Each row is a point. Examples show where two turns around zero, p and q, send a point. Where does a point land after both, in the order given? Backwards means that the second turn is done in reverse. Each puzzle has new turns, and all numbers are rounded.

Turn p:
[ 1  0 19] -> [-12   3  14]
[-34   6  18] -> [-20  33  -4]
[  6 -12  -9] -> [  0 -14  -8]
[ 27   5 -28] -> [ 32 -23  -3]
Turn q:
[-20  20 -23] -> [ -4 -35   7]
[-28  -9 -15] -> [  8 -15  28]
[ 10 -10   4] -> [ 7 12 -4]
[ 7 -3 31] -> [-17  27  -3]
[30  2  3] -> [  6  11 -27]
Where do these land?
q, then p: [-9 -5 48] -> [ 3 49  6]
p, then q: [-25   0  -1] -> [ -5 -24  -2]
q, then p: [-12  -6 -13] -> [-12 -11  10]
q, then p: [ 21  25 -18] -> [  8 -21 -30]
p, then q: [ 21  -8 -15] -> [21 17  0]
q, then p: [ 3 -6 -1] -> [ 4 -2  5]

Turn p:
[ -1 -20 -48] -> [ 22 -25  40]
[ 8 11 11] -> [ -8  -2 -16]
[ -6  14 -12] -> [-14  -9  10]
[ 20 -20  27] -> [ 24  13 -28]
[-21  15  22] -> [-24  23  -5]
Turn q:
[ 41  22 -13] -> [-10  37  30]
[-14  18   6] -> [ 14 -14  13]
[-19 -32 -13] -> [-21 -19 -27]
[-8 -8 20] -> [ 17  -4 -15]
Where do these land?
p, then q: [ -8   8 -13] -> [ 11  -6 -12]
q, then p: [ 31 -18 -15] -> [-35   0  16]
p, then q: [-36 -10  33] -> [ 21 -11  44]
p, then q: [12 19 -5] -> [-12 -12 -15]

Turn p:
[-10 -16  17   9] -> [ -2 -16   6 -21]
[ 10   3  32 -16] -> [ -4 -14 -33 -10]
[ 42  10  -2 -33] -> [-23  22 -40  19]
[-15  22  -2  17] -> [ 22 -13  11  15]
[  7 -10 -29  13] -> [-14  15  25  11]
[-33 -10 -16  10] -> [ 19   7  31 -14]
Turn q:
[-12  -1 -16  11] -> [22  0 -1  4]
[  7 -14  32  17] -> [-22  10 -22  22]
[18 28 16 10] -> [-21 -17  16  22]
[ 17  -4 -15 -22] -> [ -4 -15   0 -28]
[-48   9   1  11] -> [28 34 17 18]
[ 18 -18 -17 -27] -> [ -4 -11 -11 -38]
Where do these land?
q, then p: [  3   3 -16  -2] -> [-13   4  -7  -7]
p, then q: [-14  17   6 -39] -> [  5 -40  14 -15]
p, then q backwards: [-28  -7  -8   1] -> [-17   8 -18 -14]
q, then p backwards: [42 -7  0 30] -> [28 21 36 13]
p, then q: [ -5  -9 -24   9] -> [-17   9  10  17]
p, then q: [-24  23   9 -11] -> [-10 -31 -11 -10]
q, then p: [ 26 -20  33  11] -> [25 14 39 -2]

Turn p:
[ -8  10 -11  15 -15  23] -> [-19  -1 -26   9  -8 -11]
[ -4  19   1 -14   4  10] -> [ -3 -11   8  13 -17  -7]
[ 25  18   2  -1 -16  -9] -> [ 15 -25 -11 -16  -9  -3]
[ -2 -10 -18 -17  -8  12] -> [-18 -15   3  12  15   0]
[-17 -24  18 -21  16  11] -> [ -9  18  34   8  14 -14]
[-17   5   8  20   3 -24] -> [  2  23  -3 -16 -16  18]
[ 22 -17  -1  18  17 -23] -> [32 12 -6 -9 19 17]
Turn q:
[ 13 -24  18  17  -9 -26] -> [-10  17 -19 -33 -11 -12]
[ 17   2 -12  13   1  -5] -> [-14  -7   6 -13  10  -7]
[ 16   1 -28 -18 -31   9] -> [-24  15  38   7   0  12]
[ 0  1 31  2  3 10] -> [  0  -1 -29   5  -5  14]
[ -8  16   5   6 -11   2] -> [  3 -12   3  -3 -11  14]
[-16   3  15 -11  30  -9] -> [ 20  -8 -21  18  -5 -19]
[  0  16 -15  -3  25  16] -> [  4 -21   5  20  22  -4]
[-23 -16 -14  -5  -9   2] -> [22 18 17 -1  0  2]
Where do these land?
p, then q: [ 12  17  10 -11  -8   8] -> [ -6  20   0 -12 -11  -9]
p, then q: [ 21  15 -16   5  -3 -20] -> [-15  21   9   4  24   6]
p, then q: [-12  -5  -8  -3  -3  -2] -> [13 -3 -2  4  2  8]
p, then q: [-17  11   1   5 -16   9] -> [ 15   4  17  -3 -14   4]
q, then p: [-26 -12 -13 -13   2 -16] -> [ 24 -14  -5 -24  -8  -3]
q, then p: [ -5 -29  -9   3  48   9] -> [44  2  0 17 -1 34]
p, then q: [ 14 -17  19   5  -5  25] -> [ -2 -12  -1  -3 -11 -35]
q, then p: [ 12  21  18   8 -14 -13] -> [-34  -4   3  -5  13   0]

Turn p:
[ -7 -11 -21 -14   1  -9  -7  -1] -> [  0  20   9  -3  -1 -15   6 -13]
[ 17  -8 -10  -5  -8  16  -4  -1] -> [ 12 -11   1  10  10 -11   6 -14]
[  7   1  -5 -11  19   6 -11   0] -> [-15   2  -1  10  11 -16  -2  -2]
[  8   5 -22   1   8  15   4   1] -> [ 6  3  8 14 20 -6 10  3]
[ -4  15 -13  -4   8  -2  -1   2] -> [-4 16 -4  3 11 -2  6  7]
[ -2 -11  -9  -3   7  13   6  15] -> [  4   4  16  12  10   0 -11  -7]
[-11  -4  -2  11  -1  -6  -4  -9] -> [ -2   3   6   0 -15   2   9   5]
[ 16  -2  39  11  -6 -12  23 -12] -> [  1 -36  -5 -29  -8  11 -12  16]
[  6   5 -14 -12  -3   3   2  11] -> [ 7 10 -2  2 17 -3  0 -9]
[-22   9  34   7 -14  -7   0 -12] -> [  2  -5 -20  -9 -33  13 -11  17]
[ -7   1  24  19 -12 -18  -9   4] -> [-10  -8 -10 -11 -24  25   0  -2]
Turn q:
[ 12  -8   1  -1  -8 -12 -15  19] -> [ -3   9  -3 -14   8 -24   9   0]
[  8  -4   8   3  -5   4 -24  -8] -> [  5   0 -10   3  10 -17 -13 -12]
[ 13  35   8 -20  11  12  12  -9] -> [ 13  19 -10   9  -8  19 -22  27]
[-48  -3  -7   3  -4   4   9  -2] -> [-28 -20  22   6 -22  13  -4 -12]
[ -4   1   6   6 -13 -21   1  -2] -> [-11   5 -11   7  -9  -6  15  -8]
[ 0 -6  4  7 25  3  2  6] -> [17  7 18 -5  1  6  2 -9]
[  0 -15   2   3  -4   7  11   0] -> [  7 -17   0  -5  -3   2   8  -1]
[ 11   7 -11   8 -12  -2  -2   6] -> [-5  1 -2  8 12 -9  8 12]
[  8  -7 -10  -9  10   5   6  -9] -> [ 7 -4 -3 -9 11 16 -3  2]
Where do these land?
q, then p: [-20  11  10  -7   6   3  -6   8] -> [  3   1 -22   1 -17   6   1  -6]
q, then p: [  5  12   4 -20 -30  11   2  -9] -> [  0  23  12  10  -1   9  10 -27]
p, then q: [  5   3  -3  11 -18  -2   7   3] -> [ 14 -10  -5  -5   6   6  -3  11]
p, then q backwards: [-17   9 -11  13   4  12 -10   7] -> [-1 24 -2 13  4 -9 10 -6]
q, then p: [ 14   3 -17  13   5  10  35  18] -> [  4 -19  13   0  21  21 -31  -2]
q, then p: [  4  13  12   6  13 -22  -5  -8] -> [  7  -1 -14   2   8   5  20  20]
p, then q: [  6  -7 -26   4   4  -8 -11  -6] -> [  5   4  -6  10 -20  18  10   0]
p, then q: [ 12 -12  12 -18  14  -9  -7  -8] -> [-21   6  -7 -12  -5   4   0 -21]
p, then q: [-28 -11   6 -15  -5   7   1 -11] -> [-12  11 -17  10   6 -25   5   6]
q, then p: [ 12  -8   3   7   3 -10  -6   9] -> [ -3   1  -1 -16  10  -4   1  10]
p, then q: [  5 -12  10   8   4   7  -1  -4] -> [  2 -11  -2  -5  -4  -9   5 -12]

Turn p:
[-27  -2  18   9 -10  -8 -11 -13  -5] -> [ 22 -13  17  -2  16   2   0   5 -20]
[  2  19   9  14  18  11  -4 -14  29] -> [ 19  -5   1  -9 -19 -14 -26 -21   5]
[-10  21   9 -17  11  -2  -5  27  -5] -> [-19 -13   7  15  -3 -31  -1   8  -4]
[ -6  12 -36   2   4   0  16 -11  30] -> [ 12  -3  -1   7 -46  14   7 -10  12]
[  4  11   4 -15  15 -37  27  19 -10] -> [ -9  24  -7  23 -15 -21   2  34 -12]
[ 12 -17 -31   4  17 -39  -8  -4  15] -> [ -5  21 -22  20 -25  24   0 -13 -29]
[  6 -26  -2  10 -20   0  -2  12   0] -> [ -5  18   6  -4  17  12  20 -13  -1]
[  5 -30   5   0  -5  48  -5  -5 -16] -> [ -5  -9   0  -7  40  19  -3 -14  36]
[ -1  15  18 -24 -26  23   2 -13  -4] -> [ -9 -18  25 -28   6   0  -7  19  17]
[ 15  -4   6  16  -5   4 -11   2 -35] -> [ -3  -2 -25 -14  31  -4   9   4  -4]
Turn q:
[-18  13 -21  -5  20 -23   7  -8   2] -> [  7  -4 -32  -1  -4 -20 -16  14   2]
[ 15   7  22  17 -21  14 -15  10  10] -> [-17  -8  28   0 -10  19  10  -7 -18]
[  2  21 -27  13   1  -9 -24 -12   1] -> [ 13 -16  -5   2 -30  -6 -26  -5 -10]
[ -6 -26   9  -9 -25 -25  14 -15  22] -> [-20  -9  23   7  25 -28  -8  15  17]
[ 15  -6 -24 -22  23   7  -2  26 -12] -> [ 33  -9 -25   0  19  14   7 -19   1]
[ -4 -34  12   5  27  24  15  -7  -3] -> [ 11  15   3 -20   4  10  27  11  34]
[-15 -11 -11  14 -26  25   8  -2  -5] -> [-19  14  11 -15  -4   6 -13 -24  19]
[ 30  22 -17 -13  14   4  15  -6 -16] -> [ 36  15  -8 -10   9   1 -10  -2 -26]
[-13  17  23 -11 -14  20   7 -11  17] -> [-25  17  10   3   5  22 -12  21  -5]
[-13 -24  15  -2 -19 -19 -29  -3 -11] -> [-13  -8  16  37  -9 -15  11  -9  18]
[  7  21  17  13  19 -18   4  27  -5] -> [ -5  -8 -20  -3  -5  -4  28   4 -32]
Where do these land?
p, then q: [ -3  -8  12 -18  -1  37  19  10  10] -> [-20 -24   7  -1  -2  11   6  36   2]
q, then p backwards: [ 31  -1 -24   6  21  -9  -7  -7  -7] -> [-19  19   7  32   1  -1   2 -20   7]
q, then p: [ 10 -19 -17   7  20 -14  15   2 -12] -> [-13  24 -10   2 -23  12 -10  12  -5]
q, then p: [-13   1  30  10 -11   4 -27  -2 -20] -> [ 34  -2  15 -19   3 -11  22   6   6]
p, then q backwards: [13 -1 22 34 14 -6 13 -3 10] -> [  8   3 -23  -8   7  -2  19 -16 -31]
p, then q: [ -9  29 -21 -19 -26  -7 -28  27  -7] -> [-27  27  -9   5  22 -28  11  -9  32]
q, then p: [-20  22  -3  22  15  -9  25 -24   1] -> [-31 -13  11   5 -17  -7  26  14 -21]
q, then p: [ -1 -18  26 -25  11  20 -17  19  16] -> [ 18   9   2  12   6 -11  -2 -23  42]
p, then q: [-10 -16 -23  -4 -17   1  -8  -6   3] -> [ -4  23   9 -16   5  15   2   0  13]
p, then q: [  3  11  -2 -13 -26 -17  16 -15   6] -> [-17   9   0  11  23  18   5 -15 -14]

Turn p:
[-14  -9  22 -25  16  34 -18 -32 -35 -11   1] -> [ -3 -32  47  -6  35  20  16  -1  -7 -13  -5]
[-10  -1 -13 -19  11  28   9  25  18   4  17] -> [ 33  11   5 -15  12  -9   0 -18 -10  17  21]
[ 20  -9 -20 -12  24 -24  20  25  16  16  -8] -> [ 36   2 -12  13 -36  -6 -17   3   8   0  23]
[ 12  12   1  10  -2  -2  -1 -30 -16  -3  43] -> [-29 -17 -18   7  22  12  -7 -18 -19 -20  13]
[-18   6   5  33  22  12   5  -2   7  -7 -16] -> [  8  24   2  21   7  10  18  16 -20   5 -15]
[  3  -4   5  35 -28  34  12 -14   3 -17  29] -> [-31  25 -18 -12  45  18  -7   4 -11  10   7]
[ 10 -10  15   2  -1 -20 -23 -25  22 -27   1] -> [-29  -4   5 -10 -28  34   0  -6  -9   4 -10]
[-21  20  13 -25 -29 -12  -2 -26  -3  24  -5] -> [-18 -40  -9  -2   4 -19  26  -9  17  16 -13]
[ 18  25   4  15  20   9 -25  27 -22 -27 -17] -> [  2  24  34  19  -1 -10 -29  -5 -16 -18 -30]
[  6 -20 -36  26  -7 -25 -21  16  -1  25 -26] -> [ 21  11 -31 -16 -28 -11  -7  28  11 -28 -25]
[  0   0  22 -26   8 -12  17  34  14  37 -23] -> [ 36  -1   4  19 -20 -14   9 -13  45  19   3]
[-32 -29  -2 -20 -25 -14  -4   0 -18 -14  13] -> [-22  -4  14 -36  -4 -14  26   6  12 -15  22]
[ 27  18 -15   6  -9  -7  31   2  17   2  -9] -> [ -1   1 -24  19  -9 -10 -29  12   0  25   9]
Turn q:
[-30  16  12  -4  16  25  29 -27  20  -2  23] -> [ -5  10  -7  15   2 -53 -27  -5 -21 -10  13]
[ 28  16   4  24  20   7  25  -4  25 -15  31] -> [  1 -29  16  14  26 -44   5 -10  -6  12 -17]
[-17  -6 -21 -17  18 -22   8  12 -31  16  18] -> [-47  15   4  -4 -21  10  -8 -16  11  10  -8]
[ 18  -1 -15  14  -6  31  22   8  -8 -30 -19] -> [ 12 -21  22  -5  34   4 -22   5  18   6  22]
[ 26  -7  13 -20 -17 -24   4   4  -2   5 -26] -> [ -2 -10 -13  -4   5  32  23  12 -18  20  11]
[-12 -27 -25 -24 -26 -11 -24  22  15 -11 -25] -> [ 22  -3 -12 -32 -15  45  -1 -28  -1  -8  13]
[-16 -16  23  13  -9 -27 -13 -22  22  12 -20] -> [ 23  15 -50   0  -5   0  15   8  -4   3 -10]
[ 30 -31  -8 -20   3   9 -16  21 -33 -12  -2] -> [ -5  15  40 -27  10  32  15  -2   9  16   7]
[ 19  15  21  -7  -4 -27 -27 -12 -10 -25   1] -> [ 22  11  10  33  -4  21  19   1 -14  21 -13]
[  1   9  24  -7 -11  19 -23  19  11  16  29] -> [  6   2  21   1 -21 -17  33   1  -9 -30   5]
[-13  13 -31  30  -5  14  26 -30   1   5  13] -> [ -1 -20  -5   1  -9 -34 -44  13  17   7  -8]
[-13  20 -18  -1  21  32 -30 -11 -12  20 -26] -> [ -2  18  10  -5   3  15 -32  28  -2 -41 -20]
[-22   0  20  20   1 -26  18  19   0  20   3] -> [-23  -2 -34  15  -5 -11  22  -5  21  -6   4]
Where do these land?
p, then q: [ 22  16   2 -20   0 -18 -12 -14  25   0 -48] -> [ 20  -8 -25 -34 -11  22  23  28  14 -14  15]
p, then q: [  0   8 -15 -23  14 -12  -8 -23  31  19  -2] -> [  0  -4   4 -41 -10   5  -2  21   8  24  10]
p, then q: [  6 -34  10   7 -15   2  22   8 -35 -12  21] -> [  4   8  15  22   0 -27   2 -45 -11 -18  -4]
q, then p: [-18  -3 -24  10 -26   0   3  13  -4 -31  19] -> [-18 -12 -25 -20  -1  36  -2 -13   8  11  -8]
q, then p backwards: [ -6 -14 -13  31   0  21  36  28  -3   7 -11] -> [ 10 -16   6 -20 -40   1  11  -3 -30  19  17]
p, then q: [ 21  31 -16 -19  28  -6 -21 -25  10  -4 -10] -> [ 18  24   2 -23  -3  21   9  32  28  17   7]
p, then q backwards: [ 18  41   6 -35  21 -10 -29  12   1  26 -23] -> [  1  27 -32  25  -6 -14 -16  -6  28 -28  39]
p, then q: [-10 -22  -7  23  15 -10  22   5 -10 -18  13] -> [ -8 -13  28  28  -7 -14  -3 -17  14  -4   9]
p, then q: [-18 -15  18  -8 -13  33  26   3 -10 -17  22] -> [-32  18   5  15   4 -36   7 -13 -19 -12 -10]
q, then p backwards: [ 23  14 -32  -7  -9  -8 -19 -24  11  28  -9] -> [ 12  -3 -27   2   3   0 -31 -29  12  -7 -31]
p, then q: [-40 -22  20   3 -11  -6   8  12 -23   0  10] -> [-15 -13 -12  25  12 -27  -4 -29 -17   8  16]
q, then p: [  4 -33   7  18  -1  11  -4  29  13  -7  17] -> [ -6 -21  -3  14 -20  18   0  -4  -2  26  29]
q, then p: [ 20  47  10  -2  -3 -25  -8 -24  23  13   5] -> [ -1  23  -1   4   7 -12 -10  48  24 -31 -10]
p, then q: [-23 -14  33  23   0  28 -15   0 -28  -4  -4] -> [-11   7  -7  28  48 -12  -8  -7 -13 -17  11]

Turn p:
[ -1  -2   1   9  11  -2  -9 -17   0  17  -3  11] -> [  9  17  -2  -6  11   1   4   9   0 -16   6   9]
[  3  -6  -2   9   9 -13   7 -12  -4 -10   3  11] -> [ 7 -2 12 -1  6 19 -5  7  6 -7 -2  8]
[ -2  -2  -8 -22  -4  -6  -6   8  31   6 -10   6] -> [ -3  15  11 -12   8 -10   7 -14 -22  20  -9   1]
[ -5  30  -4   1  -1  11   4  -2 -12 -13  13 -16] -> [-11 -11 -15  22 -22   6  13   5   5  -1  -8   4]
[ -7  -7 -11 -11 -18   0  -6   1   2   3   4   7] -> [  2  -6  -5 -21  -2  -1   6  -6 -11   3  -7  -5]
[  6  25  12   1   5   0 -14   7 -25 -15   4 -17] -> [  4 -15  -9  29 -22  -1   8 -12  10  -7  12   8]
[ -5  13  -9 -11   3   6  -1   2 -21 -13  -3 -23] -> [-15 -13   3  13 -28  -2  10  -4   0  -9   4  -2]
[  6  -6  -9  -1 -21 -11  14  -3  14  14  -8   1] -> [  8   4   2 -13   0  -3 -15  13 -21  13  -6  -6]
[-15 -12   1   2 -10  -2   9  -4  18   2   1   1] -> [ -9   1  -1 -15  10  -4 -13   3  -5   5 -16   5]
[  2  18  -1  13   7   7  -9  18 -19 -13  -3   0] -> [  9 -16   0  24  -5  -7  16  -2  14  -6   2  -6]
[ -4 -13  -7  12 -11  -1   1  -1  10  -3  -7 -15] -> [-10 -15   3  -4   9  -9 -11   9 -13   0   0   1]
[ -5 -19  16   5  12  -7  13   3   2  17  -5  18] -> [ 10  20  10 -14  14  -5 -17   4  20  -2  -1  -1]
[  8 -12   4  11   9 -10  -3   3  -2  11  16   2] -> [ 7  0 -2 -8 10  3 -3  8 13  6 18  9]
[  6   3   9 -17 -11   6  -8  -6   9  -4  -6   6] -> [  1   9  -8   0   1   4  -2 -20 -15   1  -4  -6]
[ 13 -10   8   0  21  20   8   3  -4   2   3   9] -> [ -8  14   2   5  12   9   1   0  20  -2  12 -18]
Turn q:
[ -6   0  -2 -12 -15  -8   6  -3   7  -3   4  -9] -> [  4  -2   5   3  10   8   5  -6 -14 -11  -9   0]
[  8  23  -8  11   6  -9  -5  -5   9  -2 -15   3] -> [-23   6   6   6  -4  -4  12   1  -7  15   8  -9]
[ -2   1  -9 -13   8  -2   2   0  -1 -10  11 -11] -> [  2 -11   2  -1  -5 -10   2  -4  -7 -17  -4  -6]
[  9  -9  -1 -14   4 -14  -4  -6   3   5  -1   7] -> [  2 -10   5  -2  16  -1  12   4   8  -4   8  -3]
[  4  -6  -6  29   6   2   2  34 -10   0  -2  -3] -> [ 10  -4  -3   4 -34  14 -10  10   9  19  -1 -12]
[-3  2 44 -9  7 24  4 -4 11  4 -7 -9] -> [  5   2 -29  12  15 -10 -20   5 -15   3  16  26]
[  7  10  -2 -13  -9   0   9  -1 -10   2   9   9] -> [ -2  -3  -2 -14   7   6  -1 -20   0  -5   4  -5]
[ -7  -4 -11  -7   5  -5   6  -4  12  -2  -5  16] -> [ -6   3   4   4  16  -4   0   5   7  -4  -6 -17]
[ 6 -8 -9 48  3  0  3 -5 16  7  5  7] -> [-12   8  -5 -13 -12   5   5  29   7  29 -23  -2]
[-17   1   3 -14   3   3   3  -3   0  13   6 -12] -> [ 10  11 -10   1   2  -3   3   1  -8 -22   3   2]
[  6  -3  -8  -2  -1  10  -7  -7 -12  -5 -19 -16] -> [-1  3 24  0 -9 -5 -9  3 -6 -3 13 11]
[ -8  -5  10   6   2  -8   5   7 -15  -5   6   6] -> [ 19   0  -5   1  -4  -4   0 -10   8   9  -5  -3]
[  5  -4   0 -10 -19   7 -23  -4 -10  -4   9  11] -> [ -7  -6   8  -2   3   9   1 -17  19  -9  -3  21]
Where do these land?
p, then q: [  0   5 -10  -1 -15  -9   8   7  -3 -26  -8  -3] -> [17  4 11 -1  4  6 -8 11  5 10  5 21]
p, then q backwards: [  7  -6  14  -1 -10  -2   0 -14  14   2  -5   2] -> [ -6   5  10  -5 -11  14  17  -1   3   0  -4  -1]
q, then p: [ 3 -6 -1  7 11 18  9 -7 -2 11 10 15] -> [ -4   6   9  -6  -5  -6  19 -12 -14  13  -1   6]
p, then q: [ -8  -6 -12 -17 -11 -10   9  15  13 -10   4  -5] -> [18 17  0  0 17  7  4  3  3 -8 15 11]
q, then p: [-12   3  -3  18   8   2  -4  -4   6   5  14   5] -> [  5   0  11   2  -8 -12   3   6 -14   7 -15  -3]
q, then p: [-11   6 -16  -6 -19 -13   8   2  -5   2  -7   0] -> [-11   5 -11  23  -8   4 -10  -1   1 -12   1  -3]
p, then q: [ 20   4  -5  -5 -10   6 -26   6  -6  -4 -10  -9] -> [ 16  -6   6 -29  -9  -7   7  -3  -4   2 -13   5]
p, then q: [ 11  -2  15   5   7  -5  -4   0 -10   8  12   3] -> [-20 -11  -9  -8  -1   3   3   4   4  -5  -8  -1]
q, then p: [ 10 -19   6 -15   3  -9 -25  -8 -12 -12 -14  -4] -> [ 11   6  -2  -4  26  15 -20  -6  18  11   1   9]
p, then q: [ -5   9  11 -11  12   7   8 -18   6   5  12   0] -> [-21  19  -2   6  -2   0  -8 -10  -2  -4  -5  -8]
q, then p: [-22   2  12  16  10  21  11  10  -3  14   9   3] -> [ 12  -9   1   6  -7  -4  28   6 -27   8   0  -3]
p, then q: [-11  12   6   5  16   2  13   5  12  11   0  18] -> [-17   7  -9  13   2   3   3   5 -11  13  15 -16]
q, then p: [ 19  -4 -16   4  -3  -8  -9   5  -8  -5 -19 -25] -> [  6  -7 -25  -7  -1  -3 -23 -13  19   4   2  -8]
